Each row is a point. The window is the flat piece filled in between its corners: a triangle in 3 columns, a solid with four corners in 4, and so on. A path goes straight from each point to the next, and from the last back to the first. After which points does the path pass through the window?
In the rows, 128 means zero.

Window, 4 rows:
[[ 68 117 175 140]
 [ 75 156 136 111]
 [164 104 109  88]
 [235 122 164 111]]
Path:
(1): [142 118 150 144]
(2): [173 115  86 143]
(3): [167 107 148  66]
(4): [ 84 145 155  88]
(5): [ 83 153 129 131]
(6): [ 87 149 100 158]
(7): [108 144 176  56]
(8): [ 89 123 178  59]
(9): [ 87 137 103 160]
(10): [106 120 119 132]
(11): [105 108 157  69]
(12): [160 126 204  61]
(13): [163 118 144 145]
(14): [125 117 154 151]
(15): [106 125 176 108]
(16): [150  99 182 104]
Through the window after points: 2, 4, 6, 12, 14

Window:
[[117 147 104 107 100 124]
 [107  59 165 123  56 165]
 [106 119  98 210 108 179]
 [ 86 118  26 143 197 159]
 [113 149 164 123 114 138]
 [156 110 124  83 132 111]]
Path:
(1): [123 113  57 134 143 189]
(2): [ 85  90  74 172 135 106]
(3): [ 94  73  87 164 162 117]
(4): [110 118  77 124 145 195]
(5): [129 140  92  91 134 168]
(6): [107 115  99 142 133 112]
(7): [ 93  52 141 136 103 134]
(8): [150  98 143 111  85 220]
(9): [117 114 127 114 110 187]
(10): [100  88 158 157 113 110]
(11): [ 95 104  95 138 107  89]
(12): [132 138  78 111 117 192]
Through the window after points: 5

Window (9 x 9):
[[195 150  67  98  49 126 192 138 129]
 [140  80 116  88 100 139 143  98 152]
 [109 147 152 151  90 109  90  22  97]
 [ 99  72 134 143  24 155 101 200 118]
 [214 140  94  50 142  92  87 171 124]
 [ 79 136 120 187 161  95 113 124 202]
 [140 148 145 110 106 145 138 138 109]
 [171  87 107 154 168 180  99  52 213]
 [181 131 125 132 116  63 156 179 105]]
Path:
(1): [160 128 165 141  75  80 140 136 193]
(2): [117 101  66 144 122 134 113 123 120]
(3): [143 110  78 105 148 127 110 144 100]
(4): [139 127 163 139 106  90 103 147 183]
(5): [150 144 148 128  97  85 135 154 148]
(6): [116 116  60 142 119 104 140 155  79]
(7): [136 112  92 128 128 131 135 148 140]
(8): [145 115 131 127 116 121 135 158 184]
Through the window after points: none

Window (11 x 11):
[[101 140 167 198 196 177  69 141 104 148 140]
 [ 44 165 129 171  90 140 148 120 147 178 115]
 [113 138 113 131  81  72 147 151  95 246  97]
 [178 196 107 170 112 135  99  85 185 130 106]
 [128 177 107  96  80 155 104  76 137  77 125]
 [170 161  96 147 146 175 159 119 136  68 156]
 [125 191  94  84 168 169 104 101 213  46 147]
 [123  97 147 192 143 164  83 197 137 110 130]
 [ 94 174 168 158  83  55 163 163  88 197  63]
 [161 216 148 108  91 173 123 113 180 144 134]
 [123  99 192 176 174 181 105 101 170 137 117]]
Path:
(1): [130 157 155 142 125 129 120  82 162 131 151]
(2): [118 139 175 138 154  77 114 139 164 110 195]
(3): [133 150 125 167 151 197 129 129 155 148  82]
(4): [153 148 115 115 139 193  91 115 120 125  61]
(5): [131 178 162 153 122 116 119 107 180  99 199]
(6): [116 152 155 174 101 122 117 126 136 171 144]
(7): [117 187 124 150 108 170 137 133 123 182  60]
(8): [111 144 103 153 131 174 128 163 133 142  58]
(9): [112 145 158 159 132 113 114 110 144 130 147]
(10): [116 152 162 174 131 145 106 120 158 111 162]
(11): [121 157 132 156 152 188 108 128 147 109  70]
(12): [126 171 125 143 133 166 134 110 144 145  80]
Through the window after points: none

Window:
[[217 141 155 119 210 127 102 104 113  88 175 135]
 [137 116  76  93 122 132  31  83 111 142 154  86]
 [116 135 142  92 179  77 122 141 170 111 152 110]
 [134 132 185 145 111 115 104 164 113 140 108 131]
 [103 126 177 139 146 103 139   7  91  79 117 143]
 [143 108  94  98 166 114 111  73 103  91  60 104]
 [135 137 185 165 114 122  68  82 154 125 110 120]
 [126  55 110 124 119 164 126  59 134 122 128 144]
 [107 109 128  64 165  68 101  85 113 204  84 112]
 [177  70  90 185 148 107 138 127 108 145 121 189]
 [181 172 155  69  83  72 169 105 139 199  85 131]
 [ 55 131  82  85 174 115 145  76 120 171  55 124]]
Path:
(1): [134 115 127 102 122 119  85  96 129 126 116 177]
(2): [137  97 126 132 135 133 134  88 118 146 122  59]
(3): [133 104 121 135 124 113 146  66 105 142 126  63]
(4): [134 125 135  97 137 119  82  74 126 118 117 181]
(5): [164 148 146  87 134 100 112  89 131 141 111 160]
(6): [160 119 141 137 139 106 180 104 112 158 121  55]
(7): [164 137 155 121 115  93 147  96 129 164 108  97]
(8): [149 149 142  80 114 100 119 112 130 155  93 164]
Through the window after points: 1, 3, 5, 7

Window, 14 rows:
[[133 138 177 163  90 136 177 112 109 162 164 108  49 138]
 [132  59  60 127  94 147 122 182  85 125  74  93 154  99]
 [187 118  95 131 138 119 132 192  61 114 109 146 105  55]
 [131  66  54 152  76 124 143 143  83  78 141 171 112  74]
 [136 112  68 131 133 146 195 186  88  67 131 119 148 118]
 [ 80 184 187 148 143  53  78 152 159 142 185 119 109 115]
 [173  37  70 133 150 171 148 175 115 124 162 145 139  76]
 [129 203 127 200 156  68  89 115 181 155 135 130  86 163]
 [149  66  98  79 124 129 144 167 120  88  91 168 103 129]
 [141 157 123 141  66 104 170 177 132 193 174 164  99 146]
 [133 230 130 104 152  78  53  77 131 157 188 114 126 131]
 [ 75 148 111 149 147  94 147 147  87 195 169 136  46 168]
 [111 186 160 147 172  18 119  74 141 180 142 135 151 120]
 [ 93 167 161 170 122 158 132 137  99 169 142 186 112 143]]
Path:
(1): [107 173 116 139 126  93 124 141 142 158 157 154  87  92]
(2): [121 151 109 122 138 116 130 121 137 161 136 138  98  90]
(3): [137 112 169 193  99  98 121 165  79 129 171 144 119 167]
(4): [181 112 142 167 179  79 116 137  85 105 167 130 129 157]
(5): [107 161 117 120 119 125 134 141 138 172 142 130 102 102]
(6): [104 120 105 123 132 125 139 157 129 140 121 134 118  91]
(7): [176  85 121 197  88  94 138 159  62 111 169 162  98 165]
(8): [150 117 153 160 150 119 136 129  93 133 166 113 112 181]
Through the window after points: none
